Each row of a before or after table is a point. The points were changed in one or more steps. Then noise was added and the rows were shuffled. The steps act on how far a point lies along the listed directions, d1 being the first. Write out the steps. A step turns or swaps two directions, mirrors them in a line or flattens them onto one, adds a multiple of one to another, or multiplies one. Angles are multiples of 10 degrees, from the lower direction toward the higher: turns from -170 to 170, lines from 10 to 170 but not 90. Use the fewest steps. Two steps may share a direction if one is a turn and the other turns, adds or multiplies; they go together, in the order done. Otherwise the lowest direction goes first.
In the rows, zero is written as 128.

Directions:
(1): [155 141  65]
(2): [ 64 125 100]
(3): [120 196 139]
Before, 14 rows:
[[ 76  85 110]
 [102 136 141]
 [192 131 115]
 [ 90 119 101]
 [ 84  71 149]
 [160  72  99]
 [188 197  97]
 [114  70 177]
 [107  74  90]
 [ 96  63 121]
 [ 66 133 148]
 [162 114  82]
 [107 176  91]
 [ 64 164  79]]
After (14 x 3):
[[111 148 122]
 [124 133  58]
 [ 33 124 145]
 [ 94 112  66]
 [136 115 226]
 [121 100  57]
 [140  68 150]
 [ 73 123 168]
 [171 100 167]
 [161  66 103]
 [107  79  86]
 [162 141  62]
 [ 91 159  98]
 [ 83 119 107]]
Steps: mirror d1 and d3 in the line at 110 degrees

Directions:
(1): [107 123 164 164 209 136]
(2): [198 155 109  88 174 126]
(3): [117 143 196  73 117 167]
(4): [ 83 123  70  95 151 179]
(5): [ 82 169 125  94 141  60]
Before:
[[103 116 160 148 162 146]
 [ 64 134 134 139 144 106]
 [115 112  85 141 137 155]
 [179 128 178 190 180 116]
 [111 136 165 139 198 167]
 [113 105 224 118 141 175]
 [ 60 110 122 176 137 127]
 [204 143  65 123 134  70]
 [234 148  78  80 114 184]
 [ 94 127 165 154 172 153]
 [ 47  97  93 162 125 110]
 [ 30  94 131 191 105 147]]
After (12 x 6):
[[ 80 102 150 160  41 105]
 [102 151 113 108 196 139]
 [139 103  37 137 147 123]
 [129 100 108 166 134 163]
 [137 128  58 145 175 122]
 [127 110 229 172  70 190]
 [150 153 169  72 212 133]
 [ 63 151 169 148 166  76]
 [178 134  42 148 200 117]
 [115 138 120 117 188 129]
 [ 84 148 134 105 195 167]
 [127 137  63 105 149 129]]
Steps: turn d1 and d5 by 50 degrees; turn d4 and d5 by -50 degrees; mirror d2 and d3 in the line at 70 degrees

Directions:
(1): [170 102 116 199  55 152 166  88 146 118 156]
(2): [157 141  68  77  87 182  99 117  59 132 117]
(3): [170  97  57 180 185 120  96 178 124 132 148]
Before:
[[148 118  63 104 150 150  82 161 106 154 124]
 [164  90 140 176  83 158 160  76 153 106 135]
 [130 116 152 164  71 135 170  67 156 112 121]
 [140 180 104   7  86 174 104 140  64 130  78]
 [114 151 118 102 152 140  82 118 101 123 108]
 [177  89  82 230  95 144 136 139 149 141 169]
 [ 93 124 140 119 133 121 149 145 127 130 142]
 [142 124 145  95 105 150 120 116 117 135 140]
 [121 160  94  12  67 171 113 105  53 132  98]
 [ 80 142 164  87 143 114 130 123 143 132 116]
 [123 129 106  96 176 130  98 155 132 128 106]]
After (11 x 11):
[[143 101 144 140 122 154 141  96 137 116 121]
 [125 148 116 121 135 142  92 106 105 124 119]
 [156 173  83  20  55 196 117 124  55 126  82]
 [148 108  75 129 153 138  94 152 121 151 139]
 [130 161  80  16  44 193 109  95  39 124  96]
 [118 127 149 125  89 132 147  75 131 115 110]
 [149 101 109 212 144 121 127 160 160 148 159]
 [127 118 105 121 163 128 111 150 147 131 117]
 [ 97 140 150  98 116 128 136 114 134 133 118]
 [143 124 138  86 105 154 119 114 107 135 136]
 [ 99 122 131 118 129 125 151 142 125 127 141]]
Steps: multiply d1 by 0.4; add -0.5 times d3 to d2

Directions:
(1): [ 95 145 120  86 180 130 156 200  98 116 109  48 161 171]
(2): [ 11 115  90  91  90 135 144 140 161 134 144 169 152 106]
Before (9 x 14):
[[110 129 114  95 191 124 142 191  72  96 134  56 152 159]
 [197 139 147 171  98 125  97  69 159 142 156 188  97  91]
 [249 134 190 191 141 133 124  91  99 126 132 105 127 121]
 [208 136 182 162 168 147 124 114  87 118 126  78 109 139]
 [154 101 131 167 116 126  99 107 147 122 151 147  96  97]
 [119 123 139 123 130 121 118 147 111 130 143 116 130 133]
 [133 120 145 149  76 125 138  87 154 137 151 202  89  83]
 [ 68 115 112 126 100 139 115 123 153 127 137 144 117 107]
 [ 57 101 115 106  81 135 151 108 138 124 126 163 142 114]]
After (9 x 14):
[[175 125 146 165 128 133 100 104 125 122 126 116  92 122]
 [ 28 127 125  90 138 160 161 165 120 122 140  97 159 129]
 [143 117 130 137 168 127 120 168 117 109 131  70 121 140]
 [ 55  94  92 119  86 128 119 100 142 117 172 201 127  80]
 [164 170 142 106 190 127 139 188 104 121 122  49 147 167]
 [199 110 161 161 113 126 125  79 106 118 111 134 107 129]
 [ 54 137 129  90 153 143 178 196 108 117 129  62 200 145]
 [116 119 139 128 116 122 113 133 121 132 149 137 125 124]
 [196 149 170 134 167 122 154 156  90 120 118  77 105 149]]
Steps: turn d1 and d2 by 130 degrees

Directions:
(1): [166 160 119 156 127 114  84 151  83 132 153  95 143 131 150 104  82 139
 157 215 165 154  65 233]
(2): [122 207 167 108 192  62  74  59 165 130 160 122 100 152 114  91  97  68
 165 139 102 123 174 115]
Before:
[[139 142 138 128 142 114 127 105 117 121 123 123 102 124 104 122 142 116
  119 167 114 130 130 113]
 [110 171 169 106 178  75 117  45 179 136 155 134 112 140 101 112  98  87
  165  99 101 121 161 104]
 [167 123 114 134  93 135 100 153  77 128 113 101 172 118 176 122 113 134
  119 162 157 130  81 205]
 [142  44 103 147  66 228 184 176 112 123  97 141 169  97 125 173 164 198
   83 101 154 131 107 110]
 [118 122 120 118 131 129 153 118 152 130 112 155 102 128 108 134 153 109
  110  54 120 102 159  38]
 [ 97  30 129 132  72 179 204 164 148 127  81 167 139 113 127 181 193 186
   57  40 117 116 146  28]
 [126  65  77 136  57 187 195 192  92 131 104 149 170 127 155 163 142 196
   98 126 149 102  81 140]
 [147 123 134 111  93 132 126 158 139 152 134 115 110 107 113 128 123 140
  134 142 126 147 132 146]
 [144 109  85 166  90 176  96 182 112 147 146 107 151 100 148 141 122 168
  119 186 182 110  64 175]
 [130 189 179 120 189  65 113  61 168 123 122 145 101 158  96 120 108  64
  149 105  71 108 202  77]
 [133 122 106 120 118 124 132 154 122 120 144 124 125 129 142 148 103 142
  104 132 120 121 117 157]
 [148  47  94 163  23 178 177 230  63 133 134 130 147 111 155 149 150 201
   91 182 174 135  47 171]]
After:
[[139  49 109 156  73 182 215 183 101 123  67 157 149 112 117 185 164 169
   80  80 116 121 117 101]
 [141 141 138 108 101 121 113 147 146 150 141 115 109 114 112 120 118 126
  142 146 122 144 141 137]
 [131 202 179 107 194  97  75  41 188 124 154 135 116 143  93  95 106  81
  157 123 104 121 199  87]
 [122  43 118 139  81 179 202 154 124 129 111 144 157 100 121 173 147 178
  108  82 142 129  87 122]
 [144 196 130 142 162 108  39 113 147 148 179  99 120 125 130 103  90 107
  162 195 155 105 116 166]
 [ 89 157 193 100 176  76 112  49 208 130 135 157  95 151 108 121 144  87
  120  57  75 106 221   6]
 [115 116 119 123 128 142 161 119 152 122 106 159 102 131 111 140 157 110
  103  50 120  94 158  43]
 [163 172 137 126 134  97  65 106 103 134 135 102 154 132 163  98  95  97
  140 172 138 131 109 196]
 [134 227 188 119 168  26  53  72 147 137 207 116  86 164 121  62  77  69
  174 202 118 123 150 147]
 [116 218 158  99 179  65  92  61 164 134 170 132 119 171 119  93  85  77
  167 150  97  90 169 114]
 [143 113 128 133 120 128 145 126 103 120 111 124 113 116 110 140 150 133
  106 170 124 130 112 118]
 [130 143 119 115 144 102 118 134 131 120 155 119 114 136 138 133  93 126
  112 132 114 121 134 150]]
Steps: multiply d2 by -1
